Rows are points. To make a cloud, some directions were put in groups of two or more. Within a group, all points are equally far from the middle, so they leave a hole (a ring in 2 directions, a hollow ball in 3). The other directions are filled evenly. Then the cloud was stretched, turned, moved and blurred a little. Count the holes, and give their numbers of directions, smallest first.

Cloud (22 x 3)
46 -43 -2

37 10 -30

47 26 10

-37 -35 46

31 15 -32

11 9 90

13 48 -15

39 24 -16

-43 -53 1

-2 4 -44

31 -82 5

36 -75 1

32 -24 45

35 -8 -46

-27 29 -3

15 -89 15

-8 -56 48

23 -80 15

-34 -9 -20

-44 -36 9

46 29 14

-3 -9 84
Holes: 1 (2)

Cloud (31 x 4)
-18 -26 32 -48

2 25 -42 78

30 -13 -39 64

36 19 -4 41

6 30 -10 69

-23 -24 10 -66

-43 69 -14 1

-22 58 -52 10

4 26 26 43

4 47 -45 -36

-28 12 -72 -13

-21 -44 18 15

30 -17 -40 62

8 25 32 31

-63 42 20 -67

-18 -40 27 3

-51 -15 22 36

4 -52 -15 21

-16 -26 -13 -62

-43 -7 11 -80

10 -47 -15 -7

-7 18 -60 74

-67 2 -9 -62

1 52 -41 -36

-21 -16 -68 68

-74 32 12 -54

42 -6 -29 39

-13 0 51 3

-22 53 -56 23

-33 -31 27 26

-11 -44 -40 62
Holes: 2 (2, 2)

Cloud (81 x 8)
32 -30 69 49 39 12 26 25

36 -1 45 -2 36 59 29 8

41 31 68 49 13 4 33 -17

-1 1 -8 -56 -58 69 20 28

26 -24 -53 -31 30 -43 1 -20

66 -9 21 7 -72 34 1 -49

39 38 70 26 -24 -16 -42 47

-24 76 27 -37 6 -48 21 -11

-42 -77 8 45 39 24 26 -10

-46 22 17 -24 21 -72 27 -2

-97 -6 -9 -49 -21 13 -19 -26

-31 20 87 25 -35 1 10 -47

35 17 29 6 -83 23 -25 -21

-71 16 0 28 -27 19 -54 -10

1 -59 -8 -30 -6 28 -51 83

-69 -59 -33 -10 18 31 39 -38

66 -18 54 -51 -11 23 -5 7

8 -71 -9 30 54 35 3 33

-29 -9 -51 -22 -17 35 -12 45

53 -68 -47 -63 1 -3 -32 -48

35 -24 34 73 -8 0 51 9

-88 1 16 -33 8 2 41 -45

12 61 -35 -29 -37 -24 12 -7

-46 -65 5 69 -25 3 12 -48

-94 -14 -2 15 -37 12 47 -68

21 -4 82 27 19 27 22 -5

-10 28 -13 -11 28 -49 72 -32

-35 -36 25 31 56 50 -9 -47

-4 -20 -2 28 4 18 -43 -59

-20 41 91 22 -8 -28 -25 0

-68 -36 -12 48 -41 17 40 -30

43 59 33 -55 -41 16 -14 58

7 -20 35 -21 -34 7 -13 -83

18 -30 -22 -15 -60 39 66 0

48 52 67 51 0 10 35 11

-54 53 2 34 -14 -19 3 33

35 -7 55 31 67 19 -13 35

65 -29 -19 -36 -6 -25 -40 -10

-4 6 71 85 38 2 -11 4

70 11 17 -31 3 -43 -41 -7

0 74 -1 5 -26 -29 3 -8

-22 -20 10 27 19 -33 -36 49

6 -53 21 -49 4 12 -42 -56

-16 42 -24 -49 49 -10 -17 17

-45 29 67 54 53 -16 -7 -25

-10 46 10 20 2 17 -26 41

53 38 54 -45 26 -20 -12 7

-41 -22 52 62 38 13 4 -77

-12 74 40 -44 -19 -41 50 -32

22 20 -14 -69 -66 5 19 62

49 16 27 -1 -43 6 116 22

-37 -42 65 17 26 -23 15 -11

2 29 64 9 44 -52 -21 -32

-22 26 68 -2 -50 6 6 -43

40 0 48 -15 -62 27 7 -44

-47 -72 14 -9 20 1 31 -44

28 -56 -7 -64 -1 -10 -44 -20

-39 -81 -22 -5 8 15 -62 12

3 40 36 11 38 -12 33 -51

68 -57 31 8 -8 38 48 -6

-59 59 59 49 -5 -8 54 47

-49 -56 -13 -28 -8 -10 -43 12

-28 85 29 10 -3 -50 16 -9

-35 53 -29 -21 -31 -40 -5 -21

-56 -6 15 0 44 40 52 44

-4 44 44 -40 -16 4 52 -26

-43 21 44 17 32 5 35 -61

40 -31 31 48 5 -22 48 -72

-61 6 9 -71 3 26 1 23

32 33 -24 -93 -5 4 8 95

-36 28 -5 -11 57 -16 -48 -21

-61 40 12 24 36 -25 -41 -23

46 -5 38 -30 20 -7 51 75

51 35 82 -7 -34 0 40 -30

-51 26 17 -17 -84 12 25 -24

-45 -55 48 -2 4 -11 -50 -6

7 14 38 34 22 -28 -57 -1

-39 -19 -17 12 38 39 -64 -18

-23 4 51 41 -38 17 -77 28

-68 17 48 51 -23 40 64 13

-62 14 20 -3 34 -67 16 10
Holes: 2 (2, 3)

Cloud (105 x 9)
-23 -22 -49 74 29 -8 -27 54 -67

-56 -39 -30 -36 21 36 -38 -3 -50

-46 -40 -8 28 -52 -55 -13 -24 -21

-3 15 44 -21 -79 27 -14 -14 21

6 -39 -31 17 33 -43 -16 26 -44

-58 6 6 -28 -42 -43 -7 -55 19

-32 -5 14 30 2 37 -10 11 87

-73 -20 35 14 -8 24 -36 50 -9

-8 36 20 14 49 53 -30 -16 -51

18 17 9 46 -70 -6 -19 16 -38

-21 -3 -13 18 10 -27 -41 21 -95

-8 20 -14 -5 -94 -44 -57 3 -68

9 -68 -5 30 39 -3 19 21 -57

-32 -61 44 6 -46 33 22 102 16

-34 -1 -19 14 -65 16 8 -29 -79

7 -62 9 39 -44 0 -32 44 -16

-5 32 -14 -36 -30 -20 14 -62 -22

-21 36 -18 -42 -28 -13 -4 46 -5

-90 -27 25 2 19 -47 -44 33 -41

6 -69 48 -18 -40 0 21 53 -2

-19 -15 -43 -6 -23 -13 -21 -24 -12

-8 36 -16 -48 -9 48 -67 -20 -14

-53 20 17 28 3 0 47 -37 32

-25 3 0 29 36 43 -7 25 18

-92 -30 -41 29 44 15 22 46 -63

-76 33 -45 -20 26 22 21 27 -15

-48 -29 -4 26 -33 12 20 48 66

1 -43 -25 4 -14 3 -41 36 -87

-37 10 5 14 -31 23 -16 18 -25

-9 -51 43 -14 49 39 46 7 -19

-7 -39 -28 26 -3 -34 49 31 27

-5 -67 -14 35 50 84 65 -41 17

-26 23 -35 -29 -35 -6 -11 39 -14

-56 29 23 -18 -32 -42 -37 14 -21

6 19 -15 -41 -32 20 -35 32 26

-71 8 -22 8 -40 2 -13 89 -11

2 18 -4 16 54 63 27 -75 13

14 -30 56 26 -71 -51 -11 50 -53

-72 -89 20 -11 -7 49 49 73 12

-23 -111 45 26 -4 26 26 38 -18

0 -85 -4 -18 -50 12 36 -1 3

44 28 23 29 24 82 -16 -12 16

-52 -2 44 29 -11 -18 9 -5 -33

10 3 34 -21 29 50 -40 17 -74

-16 -69 7 81 26 84 38 -16 -16

63 -56 20 34 -57 3 -30 -10 -45

-42 7 8 -1 36 79 -51 -25 -54

-24 20 7 -48 -50 -4 -1 61 16

-31 40 -13 -18 -4 23 30 5 17

-47 -31 66 -46 -35 34 -24 79 -17

-10 -17 -45 40 -5 -12 38 -19 20

-44 3 3 -28 21 4 73 22 -30

-32 51 -39 -40 -6 0 -38 -26 -1

-95 -20 12 -14 50 72 -15 11 -54

-87 -27 33 -18 12 48 -25 42 27

12 4 -20 3 5 39 57 -48 -63

-65 -29 26 -46 48 49 26 15 19

-86 -7 -37 -41 -41 -36 -26 -3 -40

50 -50 -8 70 -42 38 13 11 20

-63 54 -49 33 35 53 -42 28 -6

34 3 -4 9 11 -13 -34 -58 7

-4 -4 17 -56 -42 -22 -9 -14 35

14 50 18 15 -24 0 -18 -14 10

-55 41 -37 -60 -1 -15 3 -42 78

7 -44 48 -8 80 18 -20 11 2

-27 -88 36 -39 45 13 41 -24 -60

-79 -25 -22 47 16 -23 -50 -1 -71

6 -9 -24 41 1 25 -7 -19 -19

5 47 -5 -4 -26 60 0 -50 29

-14 -23 -15 67 27 3 -2 8 -95

-56 18 -33 -30 0 -10 -9 -45 -77

15 -62 -8 31 6 39 45 23 37

34 -8 23 21 -35 27 1 -66 -42

-3 34 -56 -5 -49 37 -22 0 3

-58 -1 -22 20 -10 77 -6 34 -35

39 -19 44 47 -32 -6 -6 -13 -105

-61 -63 62 -3 44 12 -13 7 -8

39 -5 36 22 -29 53 -22 -12 -73

-83 -52 18 17 74 3 -5 58 -54

-6 -79 45 75 3 2 -19 87 -103

-21 -60 32 46 -10 13 30 -48 -60

-33 -16 20 -61 2 -42 7 20 -93

-59 -16 -12 -17 -3 -39 -14 49 -14

-4 18 9 47 -16 25 21 -15 -49

-96 8 -11 13 23 26 -82 32 -12

-106 47 -64 -36 44 -4 -64 -19 -5

17 -2 71 3 10 33 35 33 1

0 -69 66 22 33 30 -21 30 -54

-68 31 2 4 7 15 -31 61 11

-55 -8 4 -5 -31 -23 37 -2 -37

46 -78 70 29 0 16 24 64 -50

-51 2 -57 -16 62 79 -14 -43 -13

-71 -48 7 24 39 70 35 46 -54

-19 -20 16 6 -12 42 68 -28 19

19 -6 47 -10 -9 -45 39 -35 -42

-25 22 20 43 -46 33 -86 41 -37

9 22 -21 10 -25 46 32 -49 -26

-17 2 -23 45 -17 16 -33 -38 51

-39 11 -40 -2 86 51 -17 -27 11

1 -50 61 8 -66 -10 -22 15 17

-69 13 -19 0 -87 -27 -37 76 -26

-12 -42 -21 38 -6 42 26 46 10

-50 -1 -6 -13 77 -48 -59 61 -35

-69 -4 -71 -38 -6 2 -9 -10 -52

-35 27 -24 41 -8 0 -1 81 -6
Holes: 0
